Rows are points. Two turns around zero, p and q, are shown by what they do to some points. Where does a point land after both, in the order given? Backwards means that the second turn is done in reverse. Each puzzle has new turns, and all numbers are rounded.

Turn p:
-22	-49	13 -> -49	-21	13
8	13	-23 -> 18	-2	-21
-32	5	52 -> -30	39	37
5	6	-8 -> 9	-1	-7
5	22	-16 -> 20	9	-17
35	3	-19 -> 32	-23	-7
Turn q:
-52	21	-4 -> -53	-13	-13
8	-1	35 -> 0	13	33
12	-18	-8 -> 21	-10	-1
18	25	-37 -> 10	20	-43
14	-27	14 -> 22	-10	23
Where do these land?
p, then q: -37	-18	-15 -> -27	-26	-23
p, then q: 28	38	4 -> 28	38	2
q, then p: -17	-29	24 -> -24	-7	33
q, then p: 26	9	-13 -> 29	-2	-10

Turn p:
-6	-17	8	-20 -> 9	-4	-9	-25
10	-11	-46	16 -> -2	-14	-33	36
21	52	18	-21 -> 5	58	23	2
27	8	-4	27 -> 12	-2	14	35
-30	-21	7	34 -> -23	-43	13	-2
-22	-12	17	-35 -> -1	4	-8	-45
Turn q:
-18	8	9	-12 -> -24	0	-2	6
2	51	0	-1 -> -13	45	12	16
17	-46	2	45 -> 50	-42	14	1
-18	-47	3	0 -> 1	-48	-15	-5
11	-7	-47	9 -> 35	11	-33	0
-13	18	6	-21 -> -28	13	-4	1
19	22	28	-20 -> -22	20	27	-20
Where do these land?
p, then q: 4	34	-21	-3 -> 0	19	4	35
p, then q: 0	38	-52	-16 -> 11	33	-20	53
p, then q: -5	-3	33	-6 -> -23	-2	11	-23
q, then p: 15	-29	35	-13 -> 18	-8	-8	-45
q, then p: 20	21	-25	26 -> 13	24	19	32
q, then p: -17	-32	-3	-6 -> 7	-24	-27	-3
p, then q: -16	-29	33	18 -> -14	-36	4	-32

Turn p:
-13	3	-41	18	-28	-11 -> -23	-3	-45	9	-22	3
-14	51	-16	16	-27	13 -> -21	39	-20	1	-23	37
-15	-10	26	-18	41	-8 -> 17	-3	18	0	49	-8
0	-13	24	-23	-18	-6 -> -20	-7	22	-21	6	-15
-14	-15	2	15	22	27 -> 8	-8	13	37	10	9
-13	-12	-21	-38	22	4 -> 4	-35	-7	-10	30	20
69	-3	25	30	-12	-17 -> 36	17	19	-16	-51	-44
Turn q:
21	-15	-25	-37	-23	6 -> 15	19	14	-46	8	17
-28	32	10	-44	17	23 -> -43	44	27	12	1	1
-34	4	20	9	9	-22 -> -26	-12	-5	13	-18	-30
-3	-35	-2	27	34	3 -> -17	-38	-27	5	24	9
38	15	18	7	-37	-15 -> 51	-5	26	4	-14	-9
7	-20	17	17	31	-10 -> -9	-34	-5	12	24	-9
-5	-18	-15	-9	-10	44 -> -11	7	-1	-14	-3	48
21	-12	-49	0	-3	3 -> 23	14	-28	-28	20	17
-16	49	26	29	-18	-32 -> 17	6	0	41	-40	-44
Where do these land?
q, then p: -41	-22	9	-5	40	-9 -> -26	-10	-28	24	43	-5
q, then p: -35	-2	-50	16	9	-22 -> -8	-17	-57	-15	0	26
p, then q: 15	39	-46	0	-14	-34 -> 16	56	-12	-37	3	19
p, then q: 28	25	16	11	-27	17 -> 13	16	32	6	-36	2
p, then q: 2	13	-7	-10	-35	2 -> -16	18	6	-14	-26	7
p, then q: -6	17	20	9	33	2 -> 12	4	7	34	23	-3
q, then p: 13	-21	28	39	19	28 -> 7	-25	15	53	-11	-13
p, then q: -3	-25	15	-25	-7	-19 -> -25	-12	6	-18	10	-26
p, then q: 27	-24	16	-34	-19	35 -> -20	-37	43	-16	-20	9

Turn p:
33	-28	-11	19	14	14	20	2	24 -> 17	-26	-12	17	20	30	19	-17	19
-10	28	12	-39	7	9	-47	16	20 -> -4	34	6	-31	-1	-8	-40	17	37
22	-26	2	5	-26	-10	-6	31	-8 -> 15	-24	20	18	-25	25	-14	9	0
-49	11	11	17	-23	30	-3	-28	17 -> -62	26	-5	9	-3	-10	23	5	9
-23	-14	-16	-35	36	-12	-11	-7	8 -> -6	-23	-17	-31	22	-30	-25	0	11
23	-7	-13	20	5	45	39	-16	-29 -> -2	0	-26	1	5	43	30	-36	-34
-55	-6	-12	5	-9	-6	-7	-8	-28 -> -41	-8	-15	0	-14	-26	-8	20	-30
-11	42	9	-22	42	-18	42	-20	-5 -> 21	17	-3	-47	27	-38	34	-7	-20
41	13	6	26	-14	-21	-26	-53	16 -> 17	31	14	56	14	-21	-5	-39	11
18	1	8	44	9	-43	2	34	-34 -> 44	-9	12	32	2	5	-1	40	-42
-10	6	-24	-38	-17	22	25	36	20 -> 0	-14	-14	-44	-40	14	15	5	30
21	-20	27	-3	-24	-7	-26	13	-1 -> 2	-3	39	18	-9	18	-27	2	9
Turn q:
3	22	-37	-34	-2	39	-12	30	23 -> -5	-19	-33	-37	-16	46	1	25	14
-18	53	5	-25	21	15	-5	24	6 -> -37	3	1	-48	20	28	-7	14	4
-18	-22	3	54	-31	-11	2	-27	-31 -> 3	21	0	51	-15	-30	-18	-13	-43
16	-25	26	33	-17	-24	-4	17	-11 -> 12	5	32	22	-18	-39	-4	18	-5
-5	-27	-7	36	-8	-45	3	-7	0 -> 0	0	5	50	-2	-36	-19	-2	10
9	-10	25	-1	-38	-4	-1	-20	1 -> 11	21	13	1	-33	-15	6	-24	-3
-23	-55	16	9	-6	-21	15	-3	-31 -> -5	-27	28	47	-7	-25	15	-20	-23
19	48	-23	-40	18	25	36	9	23 -> -17	15	-34	-38	20	38	38	15	31
13	-22	-1	8	-2	-33	-22	-21	-41 -> 15	-16	-5	9	4	-55	-9	-19	-18
-11	18	-4	-28	21	13	-11	-7	41 -> 0	-3	-2	-25	13	41	-12	-14	30
16	20	-4	-11	44	46	-1	6	19 -> 22	0	-5	-32	34	45	9	21	3
Where do these land?
q, then p: 0	7	-2	29	18	-4	-52	-12	9 -> 18	18	1	11	15	4	-55	1	10
p, then q: 96	12	-29	-39	5	-11	12	17	-26 -> 84	25	-35	-43	-20	-26	27	-19	0
p, then q: -26	-20	-25	-12	6	-18	18	14	14 -> 0	-34	2	27	-19	-5	11	-3	23
p, then q: -26	66	48	2	10	30	20	23	8 -> -61	15	6	-49	13	25	40	20	13
p, then q: -20	-27	-22	-37	2	7	-40	26	11 -> 11	-41	3	-9	-34	20	-40	-8	19
q, then p backwards: 20	19	-2	23	-38	-15	2	-31	6 -> 5	49	-21	-2	-13	-1	-24	-20	0
q, then p: -26	-26	1	-22	7	-13	19	-33	-7 -> -22	-6	-7	22	29	-14	22	-26	-16
q, then p: -3	4	40	13	-5	-13	2	0	7 -> -1	26	31	-3	10	-11	5	11	-2
p, then q: -28	-12	8	24	0	14	19	1	-38 -> -26	-20	-2	12	4	-1	16	5	-45
q, then p: 13	-24	-17	19	-4	24	1	-5	14 -> 19	6	-10	21	-10	33	5	-7	1

Turn p:
-24	-38	-22	8	13	-20	48	15	31	-28	-10 -> 0	2	-10	-3	13	-2	40	-21	26	-55	-38
-24	-11	-22	-12	-15	24	-17	18	6	38	10 -> -38	-40	-15	10	-16	6	-6	-10	-2	-6	24
-1	-19	-2	28	-22	0	32	21	32	-11	-39 -> 8	-5	-5	24	22	10	28	2	57	-20	-11
-4	53	-34	24	24	31	23	18	-8	-14	-13 -> -25	33	-25	-9	-11	7	-15	-30	40	36	-28
14	18	-1	-27	-8	24	-27	-10	8	36	-29 -> -12	-25	17	-17	6	6	-13	-3	13	32	46
-6	41	9	41	12	-51	8	-29	2	-26	24 -> 23	68	-21	-8	-5	-37	-17	26	-2	-15	-12
23	-18	-31	19	-57	-1	10	-27	15	-41	-5 -> 31	-9	-22	-18	-1	44	3	50	32	-23	-18
-9	7	31	-42	23	-24	-24	6	-44	1	-4 -> 4	-4	38	-8	-19	-38	17	-4	-44	32	1
28	-25	7	-9	47	24	-3	-9	-21	18	-34 -> 32	-22	16	-7	23	5	-2	-55	-10	29	5
16	16	51	0	21	4	-6	15	-21	6	-7 -> 7	18	32	29	13	-13	-4	-10	-18	37	3
12	-9	-9	-9	-8	-15	14	23	1	15	21 -> -16	2	-18	8	6	11	28	3	-20	-6	7
-23	-23	-12	37	-25	-22	-21	-11	-6	-5	30 -> 16	-13	-36	17	-21	-15	-16	31	-12	-33	-8
19	11	-18	-35	-10	19	-62	-7	14	-25	24 -> -27	-31	7	-42	13	9	-36	41	-24	18	-9
-20	-3	51	-25	6	9	25	-22	-10	35	32 -> -5	23	42	23	-23	9	-6	-22	-38	-24	36
Turn q:
-21	37	10	16	18	-3	-4	8	23	16	-4 -> 22	10	15	6	-5	40	-15	-16	4	21	4
-10	-11	-6	19	30	-22	21	-5	0	24	12 -> 1	-16	-14	24	10	13	4	10	9	32	25
-10	7	12	-9	-5	34	36	-4	6	-12	-26 -> 5	-16	11	6	-1	-6	9	-26	22	1	-45
-6	-16	-10	-4	-30	-9	-6	-23	30	-1	-28 -> 22	-8	-19	5	12	-15	-23	-22	8	-35	3
-15	3	20	30	16	-23	-17	-64	12	-23	20 -> -31	-27	-12	-17	4	13	-24	-50	-11	11	46
12	-3	-21	-1	5	28	-22	-15	4	11	-2 -> 14	11	-27	-27	0	4	20	-7	-2	-6	-1
24	8	-17	-7	19	-39	17	14	-26	4	4 -> -8	-4	-6	29	6	-2	1	34	-39	21	-1
0	73	-27	24	10	-4	-48	15	-34	-13	-15 -> 8	6	2	-35	-33	63	-21	19	-56	0	-20
-38	-15	22	0	9	-1	25	9	-22	6	-5 -> -1	-33	24	2	3	-6	-6	16	30	23	-4
34	-56	-7	36	-37	25	-7	22	-8	-26	50 -> -59	16	-15	1	-25	-13	42	25	29	-53	26
22	-14	44	-38	27	-20	0	35	-28	-48	-41 -> -18	-21	68	1	49	-18	12	19	-39	-13	-28
28	-11	29	-31	-30	22	6	11	5	56	24 -> 32	37	16	9	-28	-53	33	2	16	8	16
-21	-4	-48	-35	-32	11	-1	-4	38	7	11 -> 15	41	-44	-3	7	-21	-33	-2	29	-11	-20
Where do these land?
q, then p: 26	-30	20	20	8	-82	31	-8	-8	6	54 -> -9	14	-60	59	-32	-34	-23	0	-39	-38	-9
q, then p: 14	21	23	-11	56	17	-16	4	11	28	-16 -> 11	31	18	4	7	33	-1	-41	-20	24	31
p, then q: 20	27	-23	40	-31	6	2	15	-3	-3	15 -> 25	28	-28	0	-10	39	1	18	15	-10	-17
q, then p: 50	-10	9	-3	-3	-23	12	-12	25	-21	-13 -> 41	29	-14	-1	-23	-16	-12	-10	-4	-6	-30
p, then q: -18	13	-7	-6	47	1	12	-7	-12	-14	21 -> 15	-22	-1	-21	-8	-14	-31	-13	-32	4	-12
p, then q: -42	10	18	37	13	0	-26	-12	10	-4	-29 -> 3	11	5	15	19	12	-27	-12	-24	-31	47
p, then q: -34	11	-7	-26	-6	-9	-17	-21	17	13	-12 -> -21	19	17	2	11	-29	-33	3	10	-3	15
p, then q: 16	38	-3	-19	12	-33	-4	-9	-30	23	-17 -> 14	22	-7	23	-28	-30	-11	13	-15	40	10
p, then q: -31	3	-16	-5	-14	31	-29	11	12	12	21 -> -4	-5	-3	-31	8	1	-27	19	34	-23	16
p, then q backwards: 23	2	9	15	-64	31	15	-13	-6	-6	0 -> -27	13	-17	47	10	-11	2	46	3	25	1
q, then p: -2	-27	1	20	13	1	55	45	17	4	22 -> -18	22	-20	43	24	-11	-16	-19	44	-29	-3
p, then q: 33	12	19	-48	-35	39	-12	18	-3	-24	-34 -> 39	8	46	2	4	-13	40	-4	55	16	10
p, then q: -41	-48	-36	14	40	10	13	-10	-21	5	-1 -> -14	-38	-45	-11	13	-35	-12	-25	-22	-38	-4
p, then q backwards: -12	-22	-7	-29	-37	10	-36	0	-8	-18	-11 -> -19	-7	11	21	-2	-2	6	9	-57	-2	-21
